Each row is a point. Each copy is the shape, with its points in the same order, stretched, turned, moved and blurred by noise. Some copies are also mirrored. Which?
In the rows, 128 means zero.

Shape:
[[ 84 141]
 [ 97 153]
 [143 133]
 [128 101]
 [196 154]]
Copy 1:
[[105  97]
 [ 98 110]
 [116 149]
 [141 134]
 [ 99 195]]
Copy 1 is: only turned
Copy 2 (5 x 2):
[[138 174]
 [126 164]
 [133 105]
 [163 108]
 [107  58]]
Copy 2 is: mirrored

Shape:
[[138 162 113]
 [196  99 125]
 [136 167 142]
 [144 159 149]
 [141 156 150]
 [141 149  73]
 [151  67 119]]
Copy 1 (7 x 3):
[[145 122 109]
 [169 126 195]
 [136  99 113]
 [140  96 125]
 [135  97 127]
 [156 151 104]
 [131 148 195]]
Copy 1 is: mirrored
Copy 2:
[[115 139 168]
 [138  78 133]
 [145 149 148]
 [149 145 146]
 [151 142 141]
 [ 72 114 182]
 [113  91 104]]
Copy 2 is: mirrored
Copy 3 (7 x 3):
[[139 150 131]
 [127  75 207]
 [114 166 138]
 [108 158 146]
 [106 155 144]
 [171 122 127]
 [114  42 159]]
Copy 3 is: only turned
Copy 4:
[[123 121  89]
 [ 90  46 124]
 [102 151  97]
 [ 91 143 103]
 [ 96 144 107]
 [152  82  85]
 [143  62 169]]
Copy 4 is: mirrored

Shape (10 x 6):
[[140  81 125 130 106 114]
 [160  67 151 152 119 125]
 [147 170 136  85 148  93]
 [125 167 139 138 122 177]
 [137 120  66 178 168 173]
 [140 129 162 122 128 182]
 [146 150 135 158 164 188]
 [120 155 150 131 109 109]
 [ 86 148  92 111 170  81]
 [158  77 147 143 148 107]]
Copy 1:
[[132 104 155 127  91 115]
 [139 107 160 147  97  84]
 [ 93 160 116  81 129 105]
 [150 187 120 151 113 141]
 [173 153 201 146 156 156]
 [168 163 118 137 110 112]
 [178 189 138 155 148 112]
 [101 147 105 138  99 123]
 [ 96 121 128 101 160 158]
 [130 105 159 128 120  78]]
Copy 1 is: mirrored
Copy 2, 10 rows:
[[108 106 110 158 114 176]
 [133  78 103 141 110 190]
 [125 138 183 143  69 103]
 [152 155  89 107 125  89]
 [183 160 100 125 230 170]
 [156 137  71 103  82 133]
 [196 138  89  92 145 132]
 [ 97 115 138 134 111 104]
 [ 82 156 198 129 168 133]
 [135  84 128 141 123 200]]
Copy 2 is: mirrored

Shape (13 x 9):
[[123 173 100 123 122 164  91 163 144]
 [156 162 140 149 194  71 135 103  72]
 [170 152 150 113 102 125 161  79 115]
 [122 118 141 132 107  80 152 171  97]
 [125 100  68 135 125  66  84 118 103]
 [152 147 154  81 129 169 146 161 118]
 [ 85 100 123 123  90 143  78 156  75]
 [128 139 135 109 165 150  86 127 137]
 [135 117 120 148 113 102 101 154 170]
 [ 98  99 140  61  97  97 157 107 125]
 [ 98 185 142 102 172 164 162  83  82]
 [ 95  90 108 135 161 156  74 132 116]
 [115 106  66 137 167 119 120 131 143]]
Copy 1, 13 rows:
[[113 113 122 109 181 117 137 146 126]
 [162 208  89 152 150  86  64  88 134]
 [131 170 183 151 151 172  92 139 127]
 [161 125 151  82 105 132 140  91 156]
 [174 126 143 100 139  72 113 101  91]
 [ 98 145 157 135 152 123 125 173 177]
 [187  90 169 104 171  98 180 135 137]
 [105 167 124 153 178  85 135 148 123]
 [104 114 153 107 132 128 156  92 109]
 [146 166 184  91  98 144 145 152 127]
 [168 197  83 170 168 120  99 171 139]
 [141 115 115 169 167  46 168 139 116]
 [131 113  86 149 122  57 125 125 103]]
Copy 1 is: mirrored
Copy 2, 13 rows:
[[123 115  76 120 188 142 142 170 146]
 [149  97 162  96 134  61 137  89  64]
 [147 153 153 173 126 118 114 106 109]
 [143  91 179 117  94 156 137 130 152]
 [151 101 163  62 164 137  99 101 139]
 [133 139 118 170 140 116 172 136 167]
 [ 86  75 124 124 141 157 126  91 206]
 [103 155 108  99 175  86 144 136 148]
 [158 135 131  86 135 139  96 174 171]
 [103 173 194 135  95 151 123 114 146]
 [ 55 149 114 140 133 110 171  85  71]
 [ 96 121  96  65 153 110 140 100 180]
 [155 137 107  44 139 138 144 129 132]]
Copy 2 is: only turned
Copy 3 (13 x 9):
[[120  97 128 120 188 101 149 144 134]
 [113 161  63 163 116 131  73 129 176]
 [119 132 140 155 125 189 100 117 121]
 [147 115 134 162 113  96  93 156 125]
 [124 113 120  70 164  78  58 181 150]
 [152  96 107 163 146 138 144 119 102]
 [136  94 175 112 145  68 107 107 135]
 [106 117  90 108 151 105 138 116 129]
 [103 103 123  98 128  90 134 192 127]
 [148 144 171 140 115 122  96 108  65]
 [157 186 139 177 149 176 135  38 134]
 [137 118 106  76 150  83 135 112 160]
 [162 132  93  60 155 104 118 165 158]]
Copy 3 is: mirrored
